Each point is reached from the start by the listed moves, each made once or not at all, plus a little noise. Say if it took an odd or an even number of moves. Then give how often each move was made.

Moves:
(1): [-0.7 -2.4 -2.0  3.8 -1.1]
(2): [ 4.5  0.0  1.0  0.6 -3.0]
(3): [ 7.4 -6.6  0.2  5.0 -3.7]
Start: [-2.0  0.1  1.8  0.2 -0.4]
Points:
[-3.0 -2.3  0.3  3.9 -1.5] => odd (1, 0, 0)
[ 5.0 -8.4  0.2  8.7 -5.3] => even (1, 0, 1)
[ 2.0  0.0  3.3  0.9 -3.5] => odd (0, 1, 0)
[ 5.4 -6.6  2.4  5.5 -4.4] => odd (0, 0, 1)

Moves:
(1): [ 1.4  0.5 -2.1 -2.1 -3.4 -1.9 -0.1 -0.1 -1.3 -0.8  1.8]
(2): [ 2.1 -0.6 -1.1  1.2  4.4 -0.1  2.3  3.8  1.5  0.8  0.0]
(3): [-0.8 -1.9  1.3  0.1 -4.1  0.3  4.9  0.2 -2.6  2.8  2.7]
(4): [-0.4 -0.9  5.7  2.7 -2.8 -1.4  0.5 -0.3  2.4 -3.8 -1.8]
(5): [ 1.1  0.3 -1.1 -2.2 -2.9  1.9  2.0  0.4  2.6 -1.3 -0.2]
(6): [-1.2 -3.5 -1.2  1.3 -1.2 -0.2 -1.8  0.6  2.0 -0.1 -3.5]
(7): [ 0.4 -0.4  1.2 -1.3 -2.2 -4.3 -0.8  1.0  1.5  5.7 -2.3]
(8): [ 1.4 -1.5 -0.7  0.5 -0.5 -1.7  0.6 -2.2  0.6 -0.6  2.6]
Start: [-0.2 -1.4 -1.1  1.8 -1.5 -0.4  1.4 -0.1  0.4 -1.0  1.2]
Points:
[ 4.9 -6.7 -6.0 -1.1 -7.3 -7.0  3.5  3.9  6.9  2.7 -0.6] => even (1, 1, 0, 0, 1, 1, 1, 1)
[  2.0  -6.9  -0.8   1.9 -11.6  -4.1   2.7  -1.9   7.0  -7.4   0.0] => odd (1, 0, 0, 1, 1, 1, 0, 1)
[  3.1 -10.3   2.1   3.8 -11.2 -10.1   7.5   2.6   4.3   2.8   0.6] => odd (1, 1, 1, 1, 0, 1, 1, 1)
[ -1.4  -7.7   2.9   3.6 -12.6  -3.5   4.9   0.4   1.1  -2.4   0.5] => even (1, 0, 1, 1, 0, 1, 0, 0)
[  4.7  -6.4   2.7   1.1 -13.6  -7.7  11.0   3.0   4.9   1.8   4.1] => odd (1, 1, 1, 1, 1, 0, 1, 1)
[-0.3 -5.6  1.7  3.8 -8.6 -4.4  0.3  0.1  3.8 -5.7 -1.9] => odd (1, 0, 0, 1, 0, 1, 0, 0)
